Each row is a point. To make a cloud, some directions were put in groups of two or more. Within a group, all points are equally far from the middle, so they leave a hole (a ring in 2 directions, a hollow ball in 3). The other directions are filled evenly. Then the cloud was stretched, turned, moved and blurred a little. How many holes are there, and how many directions does each take, smallest first?

Cloud:
[[-0.59  0.00 -0.42]
 [-0.13 -0.29 -0.70]
 [-0.04 -0.13  0.68]
 [-0.36 -0.67  0.28]
 [-0.23 -0.63  0.41]
 [-0.22  0.50  0.28]
 [-0.25 -0.75 -0.25]
 [ 0.28 -0.70 -0.22]
 [-0.70  0.10 -0.02]
 [-0.02 -0.36  0.63]
 [ 0.08 -0.75 -0.25]
 [-0.43  0.39 -0.28]
 [-0.50 -0.55  0.28]
 [ 0.49 -0.50 -0.26]
 [ 0.51 -0.48 -0.28]
 [ 0.14 -0.16  0.66]
 [-0.41 -0.72 -0.02]
 [ 0.64 -0.12 -0.29]
 [-0.56  0.34 -0.02]
 [-0.65 -0.43  0.12]]
Holes: 1 (3)

Cloud, 27 rows:
[[-0.68 -0.51  0.49  0.65]
 [-0.58  0.65  0.50 -0.28]
 [ 0.25  0.16 -0.24  0.92]
 [ 0.70  0.33  0.01 -0.42]
 [-0.14  0.39  0.31 -0.42]
 [-0.69  0.59 -0.31 -0.33]
 [ 0.40 -0.43  0.65  0.72]
 [-0.08  0.64  0.49 -0.12]
 [ 0.26  0.43 -0.39 -0.03]
 [ 0.52 -0.27 -0.40 -0.50]
 [-0.16  0.05 -0.15 -0.17]
 [ 0.33  0.44 -0.13  0.68]
 [ 0.36  0.01  0.87 -0.04]
 [-0.74 -0.29  0.72  0.47]
 [ 0.63  0.17 -0.17 -0.33]
 [-0.39  0.00  0.73  0.42]
 [-0.29  0.13  0.52 -0.20]
 [-0.33 -0.33  0.12  0.75]
 [ 0.08 -0.08  0.65 -0.22]
 [ 0.56  0.31  0.48 -0.03]
 [-0.27 -0.56  0.34  0.63]
 [ 0.22 -0.29  0.42  0.81]
 [-0.14 -0.45 -0.16 -0.49]
 [ 0.12  0.12 -0.59 -0.09]
 [-0.03 -0.50  0.22  0.24]
 [-0.54 -0.16  0.76  0.06]
 [ 0.33 -0.41  0.23 -0.16]]
Holes: 0

Cloud, 53 rows:
[[ 0.13  0.12  0.54  0.86 -0.21  0.57]
 [-0.02  0.65  0.37 -0.29 -0.10 -0.41]
 [ 0.00 -0.46 -0.18  0.80  0.25 -0.52]
 [ 0.39 -0.22  0.34 -0.37 -0.64  0.11]
 [-0.60 -0.57  0.43  0.73  0.42  0.13]
 [-0.54 -0.57 -0.28  0.45  0.11  0.43]
 [ 0.32  0.01  0.04 -0.26  0.15  0.71]
 [ 0.47  0.24 -0.36 -0.06 -0.71 -0.01]
 [ 0.23 -0.02 -0.23  0.53 -0.08  0.82]
 [-0.71 -0.33 -0.16  0.15 -0.53  0.34]
 [-0.38  0.65 -0.34  0.00 -0.67 -0.03]
 [-0.15  0.58 -0.46 -0.20  0.35  0.22]
 [-0.38  0.30  0.65  0.43  0.66  0.22]
 [-0.29 -0.39  0.42  0.60 -0.32 -0.68]
 [-0.49 -0.16 -0.39 -0.04 -0.65 -0.30]
 [-0.46  0.36  0.14  0.80  0.22  0.59]
 [-0.21 -0.75  0.87  0.38 -0.08  0.07]
 [ 0.34 -0.44  0.66  0.54  0.50  0.25]
 [-0.22  0.67 -0.10  0.72 -0.10 -0.37]
 [ 0.30 -0.10 -0.10  0.55 -0.81  0.24]
 [-0.71  0.22 -0.14 -0.15 -0.10  0.68]
 [ 0.28 -0.23 -0.15  0.58 -0.79 -0.03]
 [ 0.48  0.00  0.15  0.82 -0.43 -0.35]
 [-0.37  0.55 -0.59 -0.09  0.27  0.03]
 [-0.27 -0.76  0.70  0.29  0.50  0.06]
 [ 0.04  0.45  0.51 -0.37 -0.53  0.32]
 [-0.06 -0.32 -0.56  0.11 -0.45 -0.43]
 [-0.57  0.35  0.35  0.65 -0.40 -0.41]
 [-0.40  0.62 -0.17  0.33 -0.74  0.17]
 [ 0.24 -0.28 -0.54  0.26 -0.48 -0.35]
 [ 0.32 -0.49 -0.10 -0.30  0.45  0.06]
 [-0.28 -0.54  0.16 -0.45 -0.58  0.06]
 [ 0.25 -0.16  0.53  0.88  0.11  0.53]
 [ 0.19 -0.56  0.37  0.44  0.58 -0.51]
 [ 0.17  0.06  0.01  0.79 -0.07  0.77]
 [ 0.08 -0.62 -0.16 -0.24  0.17  0.48]
 [ 0.21  0.60 -0.34  0.74  0.08 -0.11]
 [ 0.01 -0.61  0.35 -0.40 -0.44  0.25]
 [ 0.24 -0.03  0.03  0.88  0.15  0.65]
 [-0.21  0.57  0.67  0.05 -0.21 -0.46]
 [ 0.07  0.59  0.07  0.81  0.33 -0.23]
 [-0.58  0.36 -0.39  0.42  0.33  0.50]
 [-0.20  0.67 -0.27 -0.42 -0.15 -0.27]
 [-0.14  0.73 -0.48  0.38 -0.30 -0.17]
 [-0.26  0.45 -0.06  0.46 -0.43  0.76]
 [-0.54  0.27  0.24  0.63 -0.13 -0.63]
 [-0.20 -0.50  0.38  0.13  0.65 -0.58]
 [ 0.02 -0.54  0.57 -0.28 -0.46 -0.38]
 [-0.65  0.38 -0.07  0.36 -0.46  0.61]
 [ 0.05  0.28 -0.10  0.46 -0.43  0.84]
 [-0.30 -0.58  0.29 -0.23  0.67 -0.15]
 [-0.12  0.69 -0.33  0.66 -0.01 -0.23]
 [ 0.22  0.14  0.83 -0.07 -0.22  0.44]]
Holes: 3 (2, 2, 2)
